Rows are points. Before rounding, the points of a table are all equally far from one centre. They may lie mostly on one side of it. Where is the centre, to within rounding?

Points, 8 rows:
[[  0 -54]
 [ 48  17]
 [-37  -8]
 [-36 -16]
 [-36  -2]
 [ 52  10]
 [ 53   8]
 [ -7  35]]
Centre: [ 9 -8]

Points (15 x 9):
[[ 23  65 -16  -3   8  -2 -23  16  49]
 [-45  24 -25 -14  46 -50 -24  37  70]
 [-19 -13 -58  -6  24  -5   3  41  29]
 [  4 -27  25 -17  62 -18  34 -30  13]
 [  8  -4  22  -9  63 -58 -16 -44  16]
 [-12  61  23 -55  44 -15 -34 -12  17]
 [-31  34  32  41  26  -1  25  47  -4]
 [-64  42  12 -52  23  -1  15  13   4]
 [  4  41   9   8  15 -24  40 -44  28]
 [-48  25  12  30   2 -14  52  21  52]
 [ 36  -3  62  -6  27  -3  -5  38   9]
 [-36  48   1   7  73 -22 -39 -31   4]
 [-20 -46   5  17  38  -8  34  45  24]
 [ 25  -3  -4 -16   7  43  -4  32  14]
 [-23  -7  -6  30  42  54  18  15  22]]
Centre: [-22   6  15   0  23 -12 -13   4  30]

Points:
[[ -6  56   0  11 -13  40 -59  -8 -10 -18 -11  58   0 -21 -34 -21 -30  22]
 [-37  -7  48 -46  55  22 -38 -42  22  -5   9  38   3  21   6   9 -25  33]
 [-18  25 -16 -21  48  50 -43 -18  -8  20  -6  29 -59  14  21  47 -41 -24]
 [-25  28 -41  -9  22  30 -48 -13   5  -6  48  28  40 -15  60  11 -16  -7]
 [-10  39 -47   9  40  17 -37 -45  -5 -13  25  -2 -33   3  75 -37 -60  -2]
 [-31  15 -12   1  34  40 -23 -48 -12  -9  30  37  -3  -8  36  77 -15  36]
 [-21  25  -5  18  57  42 -13 -25  -4 -26 -53  -2 -21 -10  10 -41   0  -8]
 [  0 -37  13  -7  70   8 -60   1 -26  15   7  65  -9  12  46  -9  17  -4]
 [ 33  14 -31  18  32   5 -59  17   9 -15  39 -25 -61 -37  24 -17 -27  -6]
 [-49  26  -9 -12 -11   6 -17 -24   7  31  30  21 -10 -15  23 -44 -28  59]
 [ -3 -11 -23 -27  22  66 -19  31  25  37  36  29 -29  20  30  -2 -16  42]
 [ 20 -24 -24  42  -7  39   6  13 -26   9  56  26 -58  19  -7  -6 -27  34]
 [-13  19 -15 -32  28   4 -31   8 -27  36  73  43 -28   7  21 -17  -9  -5]
 [ 12  31 -39  -8  25  41  -4  25 -45 -33  -1  14 -52  17  27 -39 -31  24]
 [  1  28 -34  38  46  66 -11 -51 -20  41  48  25  -3 -33 -14  -1 -42  10]
 [-22  13 -55  16  -5  19 -16  13  26 -17  60  25 -47   8  31   4  -4  16]
 [ 23  14  -6 -24  59  60 -14 -45  12 -33   6   6 -26 -20  52 -20  19  18]
 [-48  28 -38   7  59  33  11 -30  33  24  10   5 -44  -6   7  -8 -48  12]
 [-43  40   1  37 -11  51 -60   2 -10  -2  36  57  -5  -2   7  -6 -23 -24]
 [-26 -16 -17  23  41  45 -71 -35  -5  10 -32   7 -43   9 -47  14 -65   6]
 [-10  -4 -35 -15  27  21 -58   2  13  36  -7   2  27  22 -26 -11 -68  41]
 [-42   9 -30  17  70   5 -59 -35  -9  -8  16  -7 -51 -11  58  -8 -79   6]
 [ -5 -14 -24 -20  70  71 -22   7   5  -1  11   6 -59 -41  12  39 -18   8]
 [-35 -12 -23   6  -9  -4 -28  13 -15 -55  45  10 -18 -31   3 -39 -70   7]
 [ 14  -5 -29 -31  74  31 -28 -32 -15  -1  -5  15 -81 -38  37  13 -37  35]]
Centre: [ -2  -7  -6  12  31  28 -37 -18  -8  -7  15  23 -17  -6  13  -8 -34  19]

Points, 30 rows:
[[-64  44  -8   6  11 -37  33  59 -15  51   3  19 -64 -38 -12  -2   6  -9
  -24  -7  55 -17  48  54]
 [-53  13  19  14 -45 -34  -9  20   3  -5 -25 -46 -42   1 -12 -40   9   9
  -36 -25   4  30  65  -1]
 [-18  22 -10   2  29  -2 -16  47   5  46  -4  11   6  -3 -35   3   4 -24
  -38  17  15  -5  86  -8]
 [ -3  35 -22 -42 -15  -4  23  14 -51  -9 -42 -35 -54 -20   9  37  22 -60
  -12  -5  46  15  14  36]
 [  1  52  44 -11  -7 -44  12   2 -39  38  -9 -32 -39 -61  18 -36  12 -31
  -28 -35  23  18  15  60]
 [  2  -3  15  -2  -1 -18  -9  -8 -42 -13  15   8 -46 -33   3  23  39 -41
    0  58   4  17  26  23]
 [-40  12 -30 -23  30   7  14  37 -81 -13 -21 -31  25  17  13 -37  -1 -29
  -27 -37   5 -14  21   8]
 [ 10  37  51 -23  -5 -55   8  38 -61  17 -39 -11 -23  35 -27 -12  19  29
  -29 -18  43 -20  24  33]
 [-59  47  46 -21 -14 -56   4   6 -55  43 -21 -25  16   1  59  -4  18   6
    4  13  21  49  16  51]
 [-16  32 -18  10  -1 -52  26 -47 -46  11 -34 -47 -22  26 -15 -18  14 -36
   -8   8  10  13  54  67]
 [-26   5 -33  12  -2 -46   2  39 -85  13  16 -32 -27 -11  29  36  17 -28
  -26   5  36  21  54  53]
 [-68  22 -42  -9  29 -28  56   4 -35   0 -19 -30 -10 -42  10  30 -14   6
  -36   0   2  35  63  15]
 [-46  44 -15  29  41  -4  -1 -14 -12  39 -41 -33  19 -15 -12  -1  10  -3
  -63 -13  24 -15  37  29]
 [-47  19 -20 -28   7   2 -12  26  -8  56 -13 -27 -38  30 -22  21   8  17
  -36  38  40  11  46  35]
 [-27  31   4   3  23 -31  48   6 -20  -4  24   9 -36 -28  -2  43   7 -49
   12  35  26  -8  24  90]
 [-62  11 -34  -5 -12  43  22   9 -32  10 -49  -3  11 -18  16 -19   1 -35
  -54 -28  30 -28  41  24]
 [-37  73   1  17 -11 -32  19  57 -30  21 -31  19 -18 -61  34  32  22  15
   11 -30   9  19  74  16]
 [-39  67   2   6   4  -7  -3  30 -34   0   2 -58 -12   7  40  38 -31 -46
   15   2   9 -36   3   9]
 [-38  73   9  15  -9  -7 -14 -27 -41  20 -22 -15 -26  -7  -5  -1  54   8
    0  57  12  14  50   3]
 [-12  67 -20  13  -4 -30 -36  -3 -48  20   7  -1 -50  51 -23 -10  -8 -55
   -2  -3   4 -21  42  22]
 [-26  28  39   1 -27 -26  -8   8 -46  39  -5 -14 -19   0 -50 -24 -14  41
   18 -12 -37 -25  42  48]
 [-38  23  10 -16   2 -29 -48  36 -47  38 -13  19 -11 -68  -1 -42 -32 -15
  -27   4  31  12  15  42]
 [  1  35 -42  12  23 -51  -8  30 -41  34   8 -17 -46 -19  18 -12   7  20
  -32 -40  11 -22  33  40]
 [-60  53   1   7 -10  -4  11  35 -54  20  -6 -56 -36 -16   0 -16  32 -21
  -32  33  43  -6  85  41]
 [-71  13  -1 -42  -8   5  -2  20 -64  10 -36 -40 -25 -23  23  18 -27  11
  -25 -44  62  23  37  72]
 [-40  72  17 -21 -16 -71 -24  26 -36 -21 -36 -11 -12 -21  39 -10 -27 -33
  -27 -39  34 -36  49  21]
 [  5   9 -30  -3  14 -33  12  25  19  63 -20  -6 -12  -4 -25 -12  26 -38
    0 -13  43  38  48  14]
 [-45  40  12  11  55 -63  -4   8 -21  38 -25  16 -26 -30 -22 -40 -49   2
   18  -3  19  22  47  56]
 [-39  64 -11 -40  -3  -1  -3  -5 -54  21 -55  14 -27  21   2 -43  -4 -19
  -35 -21 -35   1  33  -9]
 [-45  48 -19 -52  28 -42  -1  20 -56  14  -7 -40  -9  -6   8 -13  12 -49
  -58 -12 -14  33  30  40]]
Centre: [-37  29  17  -7   0 -14  12  10 -33   7  -8   4 -12  -1   2   3  -2 -13
  -1 -15  22   8  38  26]

Points, 31 rows:
[[  3  13 -50  27  -1  46 -33  19  34  16   8  -7 -37   8  60 -19 -13  67
  -44  43 -28  45 -15  -2]
 [ 33  20  14  -3 -32  48 -25  26  13 -15 -37  46 -22 -10  12   5 -17  80
  -23 -25  32 -14 -20  15]
 [-16  27  16  46   5  38 -72  21   6   4  19  46 -54  15  70  -4  31  37
  -28  23   5  11  26  10]
 [ 42 -30  -2  22   2  19 -50  33  21   6 -29  20  29  40   4  30  34  17
  -41 -39 -26  16   8  36]
 [ 23  28  32  63  40  43 -27  38   8  14  14  13  -1  24  42 -63  42  19
   -1 -27 -13  29 -14 -27]
 [ 23  46  10  19  26  13   7  23 -22 -30 -20  -9  -1  43  18 -28 -11  37
    6 -32  24   4 -30 -60]
 [ 13  25 -11  40  12  -9 -68  35  47   8  -1  33 -13  24 -40  12 -30  43
  -20  -5  60  10   1  -2]
 [ 33  -1  -1  18  -2  34  -7 -10  72 -61  -4  34 -28  42 -10  25   3  51
  -38 -23 -13   8  -3 -14]
 [ 31  22   2  27 -14 -22 -17 -28  12  27  12  21   8  34  35  11  31  56
   42  11   9  32 -19 -51]
 [ 41  57   3  16   0  18 -74   3   6 -30  24  17 -35   6  -4   6   0  32
  -21  -2   3   7  -1   1]
 [ 18  55  30  63  54  32 -28  -6  21 -30 -24  34   5  27  48   4  10  82
    2   9  26 -17 -23 -35]
 [ 21   6  50  50  16  30 -43  16  -5 -17 -36   0  -4  29  20   8  28  89
  -54 -38   9  13 -33 -32]
 [  7 -24   3  57  -1 -16   9   5 -10  29  10  -2   0 -16  20 -54  52  80
  -12  -5  23 -15  -7 -20]
 [ -7  -8  -1   2  12  76 -53 -30  18 -19  26 -24 -17  21  17  -1  17  63
  -46 -13  53   6 -20 -20]
 [ -1  -8 -56  53  27  33 -34  23 -15  -5  39  22 -30  34 -24 -44  17  29
  -34  13  44  33  -4  -8]
 [ 15  30  40  14 -47   9 -49  31  28   1 -34  -1  15  66   2  -5  22 -17
  -17   6  45  15 -57 -15]
 [-52 -38 -10  22  26  59   2  29   9 -28 -21 -32 -18  61  28   3  14  23
  -23  48  -9  25 -10 -45]
 [-30  -1  -2  30 -12  60 -38  30  -8 -20 -55 -11  31  22   9 -15  74   2
    9  -2  24 -16 -37  23]
 [ 13   4   2  49  18  21 -49  11   9   4 -12   9  22  22  -8   3  14  76
  -33 -78  25  14  16 -15]
 [ 46  31   1   3 -12   1   2  25  -1 -11 -51  27  -5  15  -8  38  31  24
  -37   3  16   1 -65   3]
 [-13  23 -12   7 -54  39  20 -22  33   3 -38  29   2  36  18  -6  29  37
    2  11  16  -9 -44 -58]
 [-16 -36 -12  27  37  44  22  57   0   3  -6  14  -7  52  34  16 -16  76
  -12 -33  -2  -4 -39   8]
 [ 30  16  28  33  13  54 -79  -4   7 -25 -23   5   0 -24  18 -29  39  47
   -8   1  17  20  40 -30]
 [ -9 -29  34  36 -20  23 -69  17   0  -8  -5  40 -11  64  16 -21 -40  29
    6   4  84  20  11 -16]
 [  5 -11  39 -14  11  14 -35  51  57  -8  16   1  -5  95  34  14  24  63
  -15   6  30  18 -40  26]
 [ 27 -19  -5  65  -7  33   0 -17   0  37 -15  17 -49  20  29  -7  18  22
    6  -1  13 -33 -74  36]
 [-19  10   5   4  45  11  -2  54  35 -19 -16 -15  -7 -10 -19 -36  32  27
   19 -40  -2  24  -1 -11]
 [ -1   8   1  17  39 -24 -34  21  31 -39 -52  -7 -34  58  14   1  48   8
  -12  26   3 -22 -53 -34]
 [  4   6   2  45  -9  33 -71  -4  16  10  33  33  10  21 -13 -36 -21   2
   12 -23  44  49 -31  19]
 [ -5   9  37  59 -15   7   5  44  27  44  -2 -63   6  35  22 -13 -31  63
  -16   8  15  -6 -19  -6]
 [-20 -33 -17  54 -13  45 -45  16 -11 -17 -41 -17 -51  11 -10 -33  25  73
  -26 -15   1 -11 -14  34]]
Centre: [  5  -7   2  37   5  20 -16  11  26  -8 -19   8  -4  28  29 -11  12  31
 -11  13  26  17 -10   5]

Points (28 x 24):
[[-15  14 -19  45  40  46  52 -17  35  -3  30   0   6 -10 -53   2  22  15
  -34  -1   8  49 -32  -5]
 [-37  60  -2  49   5  30  21 -33   8 -31  12  -3   0  36 -29 -36  13 -11
  -77 -11 -22  14  33 -36]
 [ 26   7  14   6  -3  -3  64 -79   6  -3   0 -14  30  27 -39 -46  20 -17
  -45   6 -24  20  17 -31]
 [-12  47 -10  28  14  -9 -10 -11  23 -16  14 -11 -24  63 -84 -28  28  30
  -19 -30  -2  45  23   3]
 [ 13  55  -9  52  13   4 -11 -12  48   8  -6 -13   4  37  -8 -36  45  10
  -69 -15  13  87  31   6]
 [ -7 -18 -19  -2   2  -1  57 -15  62 -65  -3 -19  25  12  -9  -4  14 -26
  -60  35 -31  11  12  23]
 [ 20   9 -21   9 -38 -12  61 -24  36  18  -8 -23 -16 -27 -39 -52   6 -16
  -49  43  -7  34  26 -19]
 [ -5  52 -21  21  28  50   3 -30  43 -42  29 -47  35  25  -3 -32   5  29
  -12   7 -38  37 -20  80]
 [  9  44 -35  24 -26  21   3   6  23  15 -45   0  35  55 -12  18  50   8
  -14 -18 -52  47  44  29]
 [-21 -15 -43 -16 -26   1  13 -15  71  -1  14   4   3  33   5  -1  24  43
  -45 -28   6  -3 -10  -3]
 [-19   5   1  56  46  16  20 -35  83  19  15 -28 -28   5 -53 -15  16   9
  -36  35 -14  72  19  38]
 [-40   5 -27 -19  48  31  51 -25 -11 -10  -4  15  70  21 -29  10  25 -17
  -56  20  14  27 -26 -12]
 [ 38  11   2  29  22  23  23 -51  11 -17   0  -8  31  53 -37  -6  59  24
  -45  52 -30  17  22   3]
 [-34  55 -34  52  15  14 -25  11  28 -17 -18 -34  18  26 -83 -15  39 -14
  -15 -30 -41  34 -29  24]
 [-25 -18  11  54  31  50  11 -10  12 -21  13  21 -12   8 -31 -55   3  27
   -6  13 -19 -15   2 -26]
 [  3  63 -40   8   8  -7  24 -31  77  -5   3  10 -23  61  14 -65  37  11
  -10  28  29  15 -22  52]
 [-22 -11 -22  36  13  20  26 -25  10  -1 -34 -55  41  17 -21 -40  57  21
  -29  22 -67  22  12  -1]
 [ 11  43 -15  20  57 -11  -2 -57 -12 -19 -52 -20  20  70 -39   6  31 -17
  -20   7 -22  -4  44   1]
 [ 27  33 -11 -39  27   7  -1 -12  64 -21  33 -18  -2  51 -18 -18   3 -30
  -93   1 -44  27 -33  54]
 [  8  57   0 -25  43  24 -11 -47  11  -6 -20   0  15 -27 -19 -28  87  37
  -25  -4  -1  26 -27  28]
 [ -9  21  18   1   3  -2  14   0  79 -17 -13 -17  33  13 -27 -61  44  24
   -9 -26 -39 -27 -24  26]
 [-37  12 -25  25  -7  42  44 -66  22  -6 -10 -45  34  42 -23 -37  23  41
  -30  -7 -15  29 -34  44]
 [ -5  29 -18  37  14  -3   0 -32   3  21 -17 -52   4  15  27   1  61  19
    4  22 -40  70  31  42]
 [-44  30 -33 -32 -10  12  41 -58  18 -17 -14 -24   1  -3 -28 -27  29  36
  -32  13 -47  18   9 -25]
 [-17  -8  -4   2   4  26  40 -55  23  -1 -10  -5  22 -13 -25 -22  28  13
   -8  43 -34 -40 -12 -37]
 [ -2  12   1 -37  38 -16  35 -35  12  20  50 -38  28  46 -65 -52   5  30
  -27  34 -28  28  -5   7]
 [  4  28   3  25  64  37 -11 -19  29 -16 -21  11  -3  59 -50 -62  59   8
  -60  21  26  65   7  34]
 [ 27  -8 -11  43  36  36   5 -71  24 -22   4 -15  -9   9 -16 -30  17  42
  -49  -1   3  18 -16 -15]]
Centre: [-14  17 -25   4  15   9 -12 -28  19  19   3  11  15  11 -21 -35   9 -29
 -26   9 -11  15  13  41]

Points (30 x 24):
[[  7   0  49  23 -40 -28  -8 -19  24  61   5  -1 -11 -19 -57  12 -12  54
   -8 -35  12 -11 -16  13]
 [ 39  -5  67  30 -28 -38  -1 -11  18  14  23 -40  21  32 -34  52  24  40
    9 -12  40 -22   5   9]
 [ 10 -20  35  40 -18 -26 -21 -24  -7  36  39   0 -21 -38 -38  53  -6  17
  -23 -10  50 -21  -4  16]
 [  4  -2  52  20 -27  -7 -10 -24   2  48  20 -57   2 -13 -11  24  43  -2
   30  21  63   0 -28   5]
 [ 25 -31 -24  32 -11 -20  -5 -39  14  20  23 -22  10 -44 -40  30   7  20
  -16 -12  24   6 -32  30]
 [ 38 -12  59  42 -12 -31   8  -7 -15  23  -6 -40 -10  20 -65   5   8  18
  -11  24  43  24  -6  16]
 [  2  18  30  45  11   9  14 -18  19  39  43 -53   0 -50 -39  40   2  39
  -10   2  44 -30   0  24]
 [  7   0  50  43 -51  -7 -10  -4 -13  23   3   4  -2 -10 -17  -3  48  26
    0  -2  21 -23 -30  46]
 [  2  16  42  16 -51 -54 -22  10  22  11  10 -48   1  -1 -44  19   2   2
  -20 -34  50 -33 -11   4]
 [ 37 -15  23  34 -24 -16   0   1  -7 -11  -6 -45  15 -20 -29  36  28   6
   16 -13  45   6 -39  31]
 [-29  32  18  47   1 -26  -1 -24  16 -13  -4 -37   2  -6 -10   6  44   9
  -17   0  45 -36  20  26]
 [ 22 -15  49  19 -31 -19  42 -12  18  46  19 -73  24 -12 -39  25  38  42
  -11  25  12 -21 -25  -4]
 [ 46  -6  52  35 -17 -25   8  10  27  -4  -6 -28 -14 -23 -42  32  -8  46
   18  -9  33 -28  -2   7]
 [ 41 -11  18  31 -25 -53  11 -18  14  32 -15 -36  18 -32 -45 -11  29  25
   11 -18  18 -33 -17   4]
 [  6   8  49  13   7 -40   3 -20  32  20   6 -46 -35  -2 -70   1  16  16
   -6  -3  28 -22 -32 -11]
 [ 18 -23  42  37  -9 -16  -9   2  13  41   0 -25  -3  15 -95  17   7  28
   -3  17  47 -16 -14  19]
 [ 23  -4  66  63 -49 -24 -31  10  21  14  23 -23  -2  12 -47  27  -9  47
    8   2  30 -12  -7  13]
 [ 41   0  28  17 -18   4   6   9   9  31  -9 -21  -1  18 -58  12   4   6
   -1  17  33 -46 -42  33]
 [ 14 -14  29  22 -23   0   8 -10  -6  27  -3 -57 -22 -47 -70  11  19  15
  -15 -11 -30 -37 -25  17]
 [ 25 -14  56  20 -40 -43 -34 -25  11  21   2 -33  16  -9 -64  44  12  44
  -15  11  36 -32 -20  32]
 [ 28  13  59  61  -5 -34 -16 -31  45  26  30 -21  24 -20 -48   7  11   0
  -20 -20  38 -41 -13  28]
 [ 22 -10  25  51 -29 -40 -14 -30  33  32  44  -8  39  -8 -63   2  17  34
    4 -21  22 -14   6  -5]
 [  4 -10  46  48 -29 -33 -35   3 -13  11  15 -43   0  19 -54  29  25  26
    1 -14  39 -13 -42  10]
 [ 21 -39  74  34 -34   2  -4 -39  -6  24  23 -35   4 -32 -38  13  25  38
  -13  11  42  -3 -23  -3]
 [ 13  -4  35  37   9 -11 -24 -31  35  36 -34 -33   4  -3 -56  16  44  40
   -3   7  13 -28 -34  -1]
 [ 16 -20  73  12 -20 -23 -10 -22  10   9 -13  -8 -12  -3 -54  12  21  29
   -7  15  48 -12 -18  62]
 [ -7 -18  60  -6 -23 -14  -4 -15  16  13  16 -45   1   1 -66  41  52  25
  -17 -14  47 -18 -12  -5]
 [ 35  -7  71   4 -13 -11 -30   1  18  52  -4 -55   7   3 -74  30  19  59
  -15  -2  26  -8 -10  17]
 [ 14 -33  26   7 -39 -18 -36  14 -10  55   0 -46  -3 -13 -56  43  53  20
   18  18   6  -2 -14  -2]
 [ 34 -11  91  40 -16 -28 -31 -13  18  31  28 -45  13 -28 -82  15  22  17
    4  17  24 -19   6  24]]
Centre: [ -2 -13  38  14  -2 -14 -13  -2  15  28  13 -35  16  -7 -17  14   2   5
 -10   6  -1  -5   9  20]

Points, 30 rows:
[[ 37  52 -26  40   9   6  -4 -10 -50  16  12  17  33  16 -35  16 -20   6
   10 -17   2 -25  21 -36]
 [ 26  86  -6 -18   4 -30  -2  11  -8  -4  -1   6  24  33 -65  21 -34 -21
   28 -16 -12 -39  13 -10]
 [ 61  27  -2  -5  -3 -23  12   9  18   6  -4   6  14  25 -15 -19 -47  -4
    6 -23  11 -56 -11 -31]
 [ 32  49  -6 -11  -7 -14 -16  10 -18  23  32  10  20  15 -29  18 -26  24
  -10  -2 -14 -52 -36 -27]
 [ 11  15 -14  -3  22  31 -15  -1   3 -16  18   3  45  44 -17  20 -57  -7
   40  -9   7 -30 -44  10]
 [ 46  25  16 -12  14  -4   5 -21  -9  17  25   9  20   0 -24  33 -50  -8
    6 -39 -19 -82  -5 -28]
 [ 51  53  22 -17  -1  -3   1 -25  -6  17   0 -22  13  38 -38   5 -37  23
   17  15 -23 -16 -51  11]
 [ 63   5 -19  20   5 -16  18 -34 -21 -13   9  13  51  24 -16 -23 -23  11
  -13 -16  23 -20  -7  -9]
 [-40   6  16  10 -16  12  14 -47 -12   6 -23  -3  39  -2 -31  24 -18 -47
   -8 -26  31 -21 -26   5]
 [ 75   8  20  -9   5   3  -9   1 -32  11   2  -8  10  19 -64  14 -42  22
   38  -8 -18 -33 -25  -6]
 [  1  43   4 -45  -4   8   4 -38  20   6  14  12  13  37 -43   1 -26  27
   38 -13  53 -38  43   4]
 [ 49  29   2  11  -9   0 -29 -13   7  11  -2  37  54 -54 -37   3 -16   3
   33  14  -8 -33   4 -10]
 [ 50  33  -3  19  42  11  16  -9 -22   4 -11  14  18  61 -38  29 -26 -18
   18  -6   0 -20 -30  19]
 [ 18  37  -1  -2   7 -39  -2 -26 -58  11   0 -24  62  27 -27  11 -26  20
  -24   7  -3 -40   7 -16]
 [ 55  46  24  -2  -3   1   8 -13 -42   4   2  -6  26 -10 -19 -20 -47  14
    3 -31   8 -11  -4 -36]
 [ 26  18  -3  -7  13 -26   1  -6 -48  15  12   7   4 -17 -23 -33 -26 -24
   -3 -15 -13 -24  63 -19]
 [ 72  40 -11 -24 -19   6  -3 -25  33 -16  13  20  45  26 -53 -13 -12  11
   32  24  20 -42  -7  13]
 [  7  56  -5  -4 -14  -1  -4  -8 -19  10  38  15  16 -21 -45  38  -7  10
   63   7   2 -95  -6  34]
 [ 10  74  -1  16 -33 -13   0  -5 -11  11  29  60  20   7 -50  -4 -45 -11
   11  -4   7 -51  -7  17]
 [ 10  46  -6  -9  -6  11  18 -35   9  40   3  19  11  -2 -12 -42 -13  -6
   56   9  -6 -16 -25  12]
 [-30   2   8   8 -10 -13  19 -31 -17 -11   1   9  16  29 -37  44 -49  38
   -9  -6  12 -45  -8 -15]
 [ 13  21 -31  -6  -5 -17  25 -24  13 -18  42  -6  54  46 -40  23 -12  13
    1 -11  20 -59   1 -16]
 [ -1  55  -2 -13  16 -17  17 -12  -9  -3  19  -5  35  -4 -34  30 -54  37
   14  -9   0 -44 -24 -29]
 [-13  73  14 -22 -36  -2  46 -36 -14   9  24   4   9   0 -21   6 -22   4
   -4  39  27  -3   5  37]
 [ 41  50   7  -8 -18  26   1 -17   1   7  -2 -20  43  16 -62 -13 -68  20
   -8   5   4 -29 -29  -7]
 [ 20  28  36  17  13 -48 -11 -27  -8 -11  37  -1  -9  62 -62   8 -53  -3
    0  -6   9 -25   7  16]
 [ 46  24   4 -18 -19 -42  33  -2 -22   7  27   6   4 -41 -58  32 -29  20
   11 -10  20 -48   5 -18]
 [ 31  47 -15  18  33  10  -2 -22   1  24  38   2  31   9  16  18 -44 -16
    8 -32   9 -18 -30  41]
 [ 12  46  17  13   7   5   8 -65   5  -2  54  -6   8  21 -51  25 -31  25
   12  -6   0 -24  17 -33]
 [ 45  43   7   0  30 -33 -31 -31   3  -2  38  -8  43   5 -73 -11 -40  12
   -1 -24  11 -34 -10  13]]
Centre: [ 19  23   3   0  -9  -1  -6 -22 -14  -3   7 -12  11   2 -27  12 -23 -14
  16   6  14 -36  11  21]
